Rows are points. To make a cloud, some directions were put in groups of two or more. Within a group, all points are equally far from the middle, so they leave a hole (a ring in 2 directions, a hollow ball in 3). The other directions are filled evenly. Then the cloud was stretched, turned, moved and blurred a little. Count the holes, and give their numbers of directions, smallest first.

Cloud, 14 rows:
14.0, -21.5
-22.5, -14.8
19.4, 11.7
-28.8, -21.2
10.2, -3.2
8.8, -13.9
15.0, 6.0
-17.3, -20.8
2.5, 9.7
-12.9, -6.7
-14.2, -17.6
-14.2, -13.8
18.8, 5.3
-16.1, 9.7
Holes: 0

Cloud, 15 rows:
10.5, -22.4
11.3, -22.6
-9.1, -18.6
19.2, 12.3
-5.4, 15.2
6.4, -23.5
18.6, 13.1
5.0, 18.5
-8.1, 13.2
16.9, 14.9
-12.5, 7.6
-1.2, -23.2
16.5, 15.0
24.5, -3.7
-9.7, -18.1
Holes: 1 (2)

Cloud (19 x 3):
7.5, 27.3, 15.3
24.2, 28.6, -14.3
9.5, 20.5, -17.3
11.8, -7.2, 6.6
-19.1, 18.5, 2.0
-5.1, 3.8, -7.1
11.9, 1.0, -16.7
11.2, 20.0, -1.9
6.1, 14.6, -4.4
5.7, -4.7, -14.8
-11.1, 24.3, -22.7
-17.9, -2.7, -16.5
6.0, 26.2, -19.2
-3.6, 35.2, -15.7
19.7, 20.0, -2.1
13.0, 19.8, -2.0
7.2, 23.1, -17.8
-0.6, 11.6, -5.8
11.7, -0.2, -16.5
Holes: 0

Cloud (19 x 3):
-25.8, -8.3, 3.2
6.8, 6.2, 25.7
15.2, 17.1, -11.3
-2.0, -10.4, 25.4
18.2, 12.7, 15.0
24.5, 3.8, 8.7
14.5, 15.5, 17.6
5.8, 5.2, -22.5
17.0, -18.7, -4.6
-12.3, -2.6, 25.3
-15.2, 9.6, -17.2
-16.0, 20.4, -4.2
-27.4, -1.1, 1.7
9.9, 5.2, 24.9
12.7, 23.3, -2.6
-21.2, 17.1, 6.7
-2.0, -24.6, -6.3
-13.3, 2.7, -20.1
-13.3, -13.8, -15.1
Holes: 1 (3)

Cloud (26 x 4):
9.1, 13.5, -8.1, -27.0
18.2, -3.9, 16.8, -14.8
-30.0, -11.2, -2.3, 0.9
-33.2, 3.0, 2.1, 3.6
15.9, -11.5, 13.6, -20.6
-13.9, -12.2, 25.9, 3.7
10.6, 3.3, 8.3, 14.9
-18.2, -6.0, 30.4, -9.5
-33.4, -0.4, -8.5, -8.4
6.2, -12.3, 24.5, 0.6
8.1, -12.4, -16.1, -12.0
1.2, 15.0, -17.0, 6.7
13.4, 4.2, 14.4, 10.7
-28.1, 18.1, 1.4, 5.6
20.1, 0.9, 9.8, -20.7
-9.0, 23.3, 17.9, -23.8
7.0, -5.5, -18.6, -2.9
-15.2, 17.6, -15.6, -22.1
6.9, 21.5, 7.9, 11.7
-16.4, 26.4, 18.1, -1.0
3.5, -9.3, -2.0, 15.2
-18.8, -6.4, 28.9, -3.2
11.6, 16.8, 5.2, -26.2
-1.4, 20.1, -11.7, 10.3
1.5, -11.8, -5.6, 13.6
-18.3, 21.9, 23.8, -10.2
Holes: 2 (2, 2)

Cloud (46 x 6):
19.0, -25.0, -10.5, 5.2, 17.4, -4.3
-18.8, -21.8, 12.4, -24.8, 9.1, 1.9
5.2, -20.5, -22.7, 5.3, -18.1, -5.6
-8.4, 6.0, 13.7, -11.7, -0.9, -33.1
-14.1, -14.4, -5.5, 20.6, 17.3, 2.0
-5.8, -23.8, -16.8, -9.1, -4.3, 3.3
5.0, 0.1, -17.9, -11.5, 1.7, -22.9
14.9, -34.7, 28.1, -15.8, -24.2, 15.5
-2.0, -27.0, -12.0, -13.7, 0.2, -13.3
25.5, -12.8, 6.0, 5.2, 20.9, -20.2
21.3, -20.6, -22.7, 15.1, -13.0, 4.8
-3.7, -4.1, -12.5, -4.2, 6.3, -27.6
-15.0, -0.1, 3.5, -6.4, -16.5, 11.0
-16.3, 1.9, 2.9, 25.2, 13.2, 8.8
18.8, 2.1, -3.9, 20.9, 8.5, 9.6
-13.2, -11.5, 28.2, -11.2, 17.3, 14.5
-6.4, -5.1, 5.4, 8.6, -19.3, -21.3
-11.5, -15.7, 13.2, -19.8, 10.5, -0.8
7.6, -25.8, -17.6, 16.8, -28.5, 14.2
-2.6, -25.6, -2.3, 3.5, 10.5, -0.6
-10.8, -20.0, -9.5, -6.8, -10.6, -13.0
10.0, -22.7, 5.7, 9.6, -33.1, 3.9
-26.4, -2.0, -3.4, 4.2, -19.3, 5.8
-4.1, 6.1, 23.3, 22.5, 11.8, 16.5
17.0, -10.7, 28.7, 14.0, -12.4, -16.5
-22.2, 11.5, 17.3, 9.5, -29.3, -3.3
-14.9, -6.5, 2.2, -10.2, -0.2, -18.6
24.8, -2.8, 25.9, 14.9, 3.9, 10.6
1.0, 2.0, 7.0, 22.0, -15.8, 17.9
-15.5, -7.1, -11.4, -16.5, 7.0, -11.6
13.6, -18.6, 12.0, -16.2, 11.1, -23.7
-0.1, -16.2, -26.7, 14.4, 7.9, -8.0
8.1, -25.6, 12.3, -16.6, -12.7, -8.7
12.4, -42.1, 1.9, 28.1, -9.9, -20.8
-21.7, 1.7, 4.0, -5.7, 17.5, -12.5
7.6, -3.0, 13.6, 12.7, -29.6, 9.0
-8.4, -13.0, 12.2, 21.9, 15.9, -12.0
13.7, 7.1, -13.1, -16.2, 0.9, -7.2
-6.6, -32.6, 17.6, 24.7, 14.3, 7.2
22.8, -15.1, -14.7, 16.3, -1.4, 12.2
8.5, -25.9, 2.1, -15.2, -8.1, 11.1
6.2, -22.3, 8.5, -12.7, -8.3, 2.7
15.3, -29.3, 20.3, -14.1, -16.9, -8.3
7.3, -15.0, 3.4, 1.3, 7.8, 3.3
20.5, -13.8, -6.5, 5.5, -15.9, -16.1
-2.6, -20.9, 20.6, 5.9, -6.0, 22.0
Holes: 0

Cloud:
2.0, -14.1, -9.5, -13.0, -5.3, -9.9
-24.9, -9.0, -7.4, -6.0, -11.7, -14.0
-9.6, -10.1, -8.3, -22.3, 14.1, -0.8
-10.0, 7.9, -16.2, -14.5, -21.0, -15.1
10.4, -6.6, 29.3, 6.2, 1.7, -10.3
22.4, -3.4, 22.2, -18.3, 3.9, 0.9
-5.2, -9.1, 13.8, -24.0, -14.7, -20.8
-9.5, 36.3, 12.6, -1.7, -8.1, -13.4
9.6, 13.1, 33.6, -23.4, 16.4, -5.8
-8.4, 25.4, 14.7, -25.2, -8.4, -22.1
12.2, 10.9, 6.5, -27.5, -7.8, -5.4
3.3, 19.7, -4.9, -5.0, 11.8, 27.3
-6.4, -28.1, -8.0, -19.7, 13.7, 13.3
7.5, -7.9, 2.6, -4.8, -21.6, -23.2
-1.2, 14.4, -0.5, 15.4, 20.1, -21.3
12.9, -6.0, 2.0, 12.8, 10.6, -12.8
-15.0, 0.8, 19.0, -12.2, 26.5, -18.5
-7.5, -11.2, 8.7, 17.4, 16.3, 16.7
-6.4, 18.0, 34.2, -14.3, -13.7, -6.2
7.6, 6.5, -14.7, -22.6, -0.7, 7.8
-27.8, 10.8, -15.4, -0.4, -12.6, -4.7
-23.9, 1.9, 6.8, 12.4, -1.0, 19.3
-7.8, -12.9, 15.5, 6.1, 9.1, 32.9
-15.5, 23.3, -15.0, -1.5, -18.5, 0.7
3.5, 13.2, 16.0, -9.8, -28.6, 15.2
11.4, 13.7, 2.7, -24.5, -3.0, 8.2
1.7, 8.7, 35.8, -17.3, -19.9, -10.8
10.0, 29.4, 7.5, 0.4, 15.6, 1.1
-2.8, 3.4, 1.5, -30.7, 8.7, 20.3
1.5, 15.8, 2.0, 5.2, -18.1, 23.4
-8.7, 7.4, 34.0, -16.8, 16.7, -13.2
2.7, -15.1, 8.3, -27.5, 3.5, -3.2
-10.3, 3.7, 35.7, -9.5, 12.1, -9.1
-7.3, 8.9, 18.5, 17.5, 22.3, 2.4
-24.4, 13.4, 24.7, -4.3, -4.6, -5.9
-16.9, 2.8, 31.6, 9.6, -13.8, -16.6
7.4, 34.2, 4.6, -6.6, -7.6, -16.4
-18.7, 0.1, -6.4, -4.5, -12.9, -26.9
-22.4, -6.4, -16.8, 7.2, 8.2, 9.3
-11.8, -17.4, -2.0, -20.0, 9.2, -2.2
-25.0, -3.2, -3.2, -17.3, 4.6, 1.0
-8.9, 26.8, 32.3, -11.0, -17.4, -10.5
13.5, 0.6, -12.4, 7.6, 7.6, -0.8
-4.9, -31.0, -6.2, -15.9, 8.3, 13.0
-14.3, 22.0, -2.0, 16.9, -15.7, -13.1
-16.0, 6.6, 5.5, -18.5, 21.9, 0.4
5.7, 5.9, 29.6, -19.0, -0.9, 5.9
-14.5, -21.4, 14.1, -10.6, 22.0, 22.5
-3.3, -4.6, 8.7, -29.9, -8.8, 25.1
-27.1, -7.6, 1.9, 13.4, -7.2, 18.2
1.9, 8.8, -11.3, -26.5, -11.1, 19.5
-14.0, -4.8, 5.3, -3.2, 3.9, -31.1
-8.2, 9.0, 16.1, 2.2, -20.8, 23.4
Holes: 1 (4)

Cloud, 78 rows:
-0.4, 21.8, 6.0, 20.7, -4.0, -14.0, -0.5, -22.3
32.5, -4.2, -14.5, 18.2, 24.8, 2.2, -9.0, 2.0
12.3, 13.5, 4.8, -29.5, 26.0, 11.9, 6.1, 1.8
31.7, 12.3, 11.1, 4.7, 17.4, 9.1, 23.6, 11.6
-8.1, 28.6, 11.5, -22.8, -3.4, -10.9, 9.0, -10.0
19.7, 3.1, 16.0, 20.9, 9.6, 9.6, 7.6, -13.0
-11.1, -12.4, -23.3, -1.5, 2.2, -17.0, 28.4, -10.9
23.4, -15.2, 22.6, -1.8, 10.5, 3.2, -17.5, 1.2
18.4, 0.4, -9.0, 7.6, 11.1, 26.2, 9.2, -28.4
10.6, -15.2, -17.0, 10.2, -15.4, 5.9, -4.8, 7.0
-6.4, -8.9, -16.3, 4.0, 32.6, 1.9, 20.6, 4.4
-15.8, 4.4, -18.1, -12.0, 17.7, -1.6, -25.1, 9.1
-4.3, 31.1, 11.4, -3.9, -3.8, -7.4, -17.8, 2.6
-1.0, 21.3, 0.5, 7.3, -7.3, 6.7, 32.5, -3.9
-8.4, -0.4, 13.4, 7.3, 28.4, 6.3, 29.8, -1.3
3.4, -1.1, 30.2, -20.1, 9.7, 7.3, 13.3, 25.6
5.5, 7.4, 0.4, 21.2, 15.4, -22.8, -5.7, -25.1
-13.7, 8.1, 18.5, -10.5, 33.6, -1.2, 16.1, -16.3
20.3, 18.1, 7.4, -18.3, -14.6, 16.2, -7.7, -4.7
11.3, -6.4, 15.3, 25.8, 23.2, 4.9, -10.2, -24.3
17.5, -7.5, -13.2, -7.4, -19.5, 3.7, 15.3, -15.7
20.9, 14.9, -11.2, -15.6, 27.0, 12.7, -0.3, -3.4
-28.2, 8.3, -17.0, 25.2, 2.2, 0.9, 3.7, -3.4
-10.9, -22.9, -11.2, 5.5, 15.1, 20.5, 23.7, -11.1
5.6, -22.8, -11.2, 21.2, 3.5, 16.6, 8.3, -25.7
6.7, 11.5, 13.5, -3.6, 27.6, -10.9, 10.4, 28.4
19.7, 1.9, -10.3, 7.4, 27.8, 3.2, 28.8, -31.8
-12.0, -9.1, 18.1, -18.3, -15.1, -4.9, 5.2, 4.9
11.6, 19.1, 2.0, 7.4, -5.2, 15.5, 19.8, 16.5
8.4, 21.1, -17.8, 8.7, -8.6, 18.4, -23.6, -9.5
-3.1, -4.0, 2.9, 15.9, 3.6, -26.6, -12.7, -21.3
31.1, 7.8, -10.5, 19.9, 27.4, 10.4, -9.4, 6.9
-15.5, 5.0, -19.1, 12.2, 11.9, -12.5, 9.0, 10.9
18.0, -9.2, 20.8, -10.1, -16.3, 2.0, -14.9, 2.3
18.0, -16.1, 14.1, -19.3, 19.0, -10.1, 1.1, -16.6
25.0, 11.9, -1.6, 12.1, 27.3, 8.4, 13.4, 2.5
2.9, -14.7, -12.5, -3.1, -14.8, 12.3, -33.3, 13.9
17.1, -11.4, -23.5, -15.6, -3.7, -16.6, 11.1, 3.4
-14.3, 8.4, 20.3, 8.2, -2.3, 7.1, -4.3, 17.4
-2.8, -19.9, 2.1, 6.6, -2.3, 6.6, 31.5, 4.2
10.3, -16.4, -7.4, -3.7, 23.4, -11.2, 25.5, 23.7
-7.5, 22.6, -21.2, -13.0, 11.5, 0.8, 3.0, -10.5
-2.2, 18.3, -10.5, -9.0, 19.4, -2.9, -9.9, -40.6
6.2, 17.7, -7.5, -9.1, -7.8, 20.9, 19.2, 7.9
-6.2, -25.0, -16.4, -1.2, 25.8, 18.1, 10.8, -8.4
-29.2, 1.1, 18.3, 18.5, 10.5, 14.1, -3.3, -9.3
-4.5, 0.2, 2.1, 0.0, 25.9, -17.3, 22.8, 17.0
12.9, 8.8, -16.5, -3.0, -14.4, 2.9, 13.9, -28.9
-30.4, 16.4, -21.8, -3.0, 6.2, 7.5, -5.6, -24.8
2.3, -6.5, 21.9, -1.8, 15.1, 4.5, 21.2, 25.6
-7.1, 1.8, 15.6, -19.5, 14.9, 21.7, 0.1, 2.8
16.3, 0.0, -4.3, -25.9, -17.5, -11.9, -0.3, -13.4
-4.1, 28.7, 7.7, 7.0, 10.0, -18.5, 3.5, -4.9
-15.2, 0.1, 8.3, 26.0, 30.4, 15.1, 1.5, 0.6
-1.6, 4.5, 14.2, 15.5, -11.8, -9.9, -4.6, -31.1
7.3, 14.0, 5.2, 16.1, -12.0, -7.4, 23.3, -26.2
-3.3, 0.1, -3.2, -17.2, 27.9, 22.8, -2.9, 2.7
32.2, 7.9, -2.7, -33.2, 3.3, -15.5, 0.5, -4.4
2.6, -18.4, -3.9, 9.3, 26.5, 4.3, 14.9, 18.9
-22.2, -10.7, -22.1, 7.0, -5.6, -3.1, 21.1, -15.6
4.7, -14.0, -0.6, 10.7, 14.8, -28.3, 5.5, -5.2
4.7, -12.6, -25.5, -0.5, 0.8, -16.1, 7.0, 9.0
-8.9, -11.6, 21.9, -9.2, 16.1, 10.7, -4.2, 11.4
-21.0, 10.6, -11.4, -5.7, -4.7, 18.0, -16.2, -0.5
5.7, -8.0, 10.9, -14.7, 6.9, -32.5, 11.1, 26.8
0.2, -14.8, -1.3, 1.1, 20.1, 11.4, 33.6, 10.2
20.6, 23.0, -16.1, -8.4, -13.0, 2.8, 5.3, -3.1
-29.4, 8.6, 11.2, 2.7, -3.2, -13.9, 16.1, -6.7
-32.2, 4.6, 12.4, 2.1, -4.3, -9.3, 4.3, -8.0
10.1, -20.4, 26.8, -3.3, -3.9, -2.3, 15.0, -7.7
-4.2, -17.9, 10.6, -8.5, 19.1, -29.0, 26.2, -10.7
19.7, -14.8, 12.2, -23.9, 15.3, -18.6, 0.0, -4.4
23.6, -8.1, 11.5, -28.4, 17.2, -10.6, 10.3, -22.8
-12.4, -11.7, 4.8, 1.7, 12.6, -28.5, 0.8, -1.8
10.2, 5.5, -12.2, 14.0, -5.6, 20.0, 8.4, -31.6
-16.0, 14.6, 16.4, -22.7, -3.8, 15.9, 19.6, -22.4
8.4, -16.9, -25.9, -7.2, 16.5, -9.5, 2.2, 13.2
3.4, -16.9, -15.2, -9.8, 27.1, 15.9, -17.9, 20.8
Holes: 3 (2, 2, 2)

Cloud (76 x 8):
-3.6, 16.7, 19.5, -4.7, -15.8, -17.9, 8.2, -16.5
23.8, -19.7, 8.1, -25.6, 9.0, 4.9, -17.5, 2.2
-3.7, 1.7, -6.5, 18.3, 19.0, 2.6, 30.6, -12.7
0.6, -12.6, -17.1, -0.2, 0.2, -10.8, -21.4, 24.7
17.5, -22.0, 14.2, 15.9, -14.4, 3.9, 2.0, -8.1
-15.5, 26.7, 14.7, -12.1, 13.2, 4.0, -8.0, -2.7
13.8, 12.0, -13.4, 6.3, -14.0, -20.8, 5.0, 30.2
2.3, 1.4, 16.6, 34.2, 20.8, 1.4, 5.6, 14.3
30.6, -18.6, -15.9, 25.5, 17.7, -7.3, -2.6, -12.0
7.5, 21.0, 19.5, 11.2, -22.5, -1.2, -4.7, -6.7
7.0, -9.4, 24.6, 8.9, 6.4, 18.5, -27.2, 10.9
-3.4, -11.5, -9.0, 27.9, -10.9, 18.0, -3.3, -5.7
10.3, 0.8, -19.4, 33.3, 5.4, -21.2, -17.4, -7.8
0.5, 12.2, 8.6, -4.1, -4.1, -33.9, -5.6, 28.3
5.4, 18.7, 22.5, -11.5, 26.9, -6.7, -8.2, -9.2
16.7, 1.6, 14.8, -17.2, 15.8, 14.4, 5.3, -23.2
-1.2, -25.0, 15.7, -25.5, -11.9, -4.4, -0.8, 2.4
11.0, -22.9, -7.5, 20.5, 4.8, -2.3, 0.9, 26.9
18.9, -9.8, 31.6, 1.3, 21.8, -12.0, -7.3, 4.7
-16.7, 4.1, -9.1, -13.4, 16.4, -10.7, 19.5, -16.7
-18.5, -16.0, -9.6, -19.6, -3.5, -12.1, -6.3, -12.1
0.7, 15.2, -2.3, 25.0, 3.1, -17.6, -21.3, 21.8
20.0, -7.1, -7.3, -21.7, 5.4, -23.8, 1.6, -11.0
19.8, 29.3, -13.8, -3.4, 18.4, 6.9, 4.6, -11.5
8.0, 8.3, 6.7, 14.7, 20.4, -1.4, 6.2, 33.6
11.5, -10.0, 0.7, -1.4, -5.5, -32.3, -26.7, 13.4
-4.6, 11.3, 12.3, -15.8, 30.6, 2.5, -17.2, 8.6
20.2, 4.1, -10.0, 19.6, -6.2, -30.5, 16.6, 7.1
2.8, -5.4, -22.1, 34.0, 10.5, -15.6, 0.5, -16.4
-9.4, -26.1, -7.0, -5.5, 17.9, -0.5, 0.4, 15.4
2.9, 12.6, 2.0, 17.5, -28.6, 4.9, 12.5, -6.1
-16.5, 19.1, 25.1, 7.4, -11.4, 5.3, 2.1, -5.6
-11.9, 15.0, 24.5, -9.4, -13.6, 18.5, -6.1, -3.4
-10.9, -8.9, 12.6, 1.0, 33.6, 12.0, -9.1, -8.1
8.5, 19.7, 13.4, 16.7, -20.8, -13.5, -1.3, -11.4
-2.0, -11.6, -2.3, 15.1, -25.8, -21.0, 3.9, 18.9
-9.8, -1.3, -15.1, 23.6, 11.6, 2.9, -7.0, -26.1
1.6, -23.3, -4.9, 15.5, -22.6, -15.2, -9.6, 1.3
31.9, -17.9, 8.4, -5.9, 4.7, -19.5, -21.0, 10.1
-16.1, 7.3, 17.6, 4.9, 6.2, 4.2, -27.1, 6.4
-8.8, 16.4, 16.2, -32.1, 7.6, -15.1, 3.1, 1.7
7.9, -8.3, -1.5, -3.5, 18.2, -12.5, 29.2, 8.3
15.1, -21.2, -13.9, -1.2, -17.0, -12.7, -9.4, 16.9
-11.5, 10.4, 18.0, 5.1, 8.1, 24.5, 9.8, 14.8
17.3, -8.7, -4.1, 6.9, -13.8, 20.9, -12.5, -15.5
20.1, -19.9, -10.5, 14.6, -2.6, -18.9, -20.0, 20.9
-21.6, 3.8, 4.5, -13.7, 17.3, -4.1, 22.1, -10.9
33.6, 10.3, 18.1, 12.7, -4.5, -19.6, -14.2, 18.9
32.0, -7.2, -12.3, 2.6, -13.6, -8.1, -24.0, 2.6
22.4, -26.2, -12.9, 27.5, 17.7, -1.2, 4.6, -1.1
17.4, 22.3, -11.4, 25.9, -12.2, 0.3, -1.9, 17.4
5.4, 2.7, -4.8, 38.8, -4.1, 14.6, -1.4, 8.1
32.7, -6.4, -0.1, -10.7, -15.0, -16.3, -11.4, 15.9
13.3, 3.5, 18.5, -4.8, -19.9, -27.5, 7.5, -1.7
-27.3, 19.6, 14.1, -11.6, -5.5, 2.3, -3.6, -2.4
2.7, -16.9, 24.7, -7.8, 11.1, 24.7, 5.1, -9.2
3.5, 14.8, -12.3, 22.6, -4.1, -21.0, -4.8, -21.9
-26.8, 6.2, -4.4, -2.9, 5.0, 18.2, 5.7, -13.1
-2.5, 4.5, 15.9, -0.2, 14.3, 23.7, 15.1, -21.8
32.4, 3.3, 14.8, 0.3, -6.6, 9.7, 1.6, -13.4
0.0, 19.1, 16.1, -19.5, -14.2, 14.8, -2.2, 24.5
29.1, 13.5, -12.0, 21.4, 27.4, 15.0, -8.5, -0.9
-13.4, 1.8, -1.9, -10.5, 22.1, 15.6, -20.5, 3.9
15.7, -3.7, 8.6, -5.2, -7.0, 20.2, 13.8, 24.9
-17.0, 2.7, 30.5, -21.3, -5.4, -3.8, 13.4, 6.5
-18.7, -1.8, 16.2, 0.5, -2.8, -4.7, -1.6, -27.4
12.6, 1.3, -21.1, 39.9, 9.5, -7.7, 11.1, -1.1
19.3, 14.2, -15.9, 2.4, 18.1, 17.7, -25.4, 3.7
7.8, -11.5, 22.3, 13.1, -15.1, -7.1, 20.0, -1.6
16.6, 14.5, 28.7, 23.1, 8.4, -12.2, -9.4, 18.2
10.4, 9.6, -16.0, 10.8, 5.1, 6.1, 32.7, -3.9
10.0, -6.0, 30.4, 6.4, 22.0, 7.9, 7.1, -13.1
7.0, 8.7, 19.6, -14.8, -22.5, 5.1, -9.9, -13.8
-0.9, 16.6, -2.3, -20.6, -5.3, 11.7, 26.7, 10.5
-7.8, 22.9, -9.7, 14.6, 6.0, -8.5, -22.6, 5.7
16.4, -25.2, -2.6, -15.1, -6.6, 18.2, -5.0, 2.2
Holes: 1 (8)
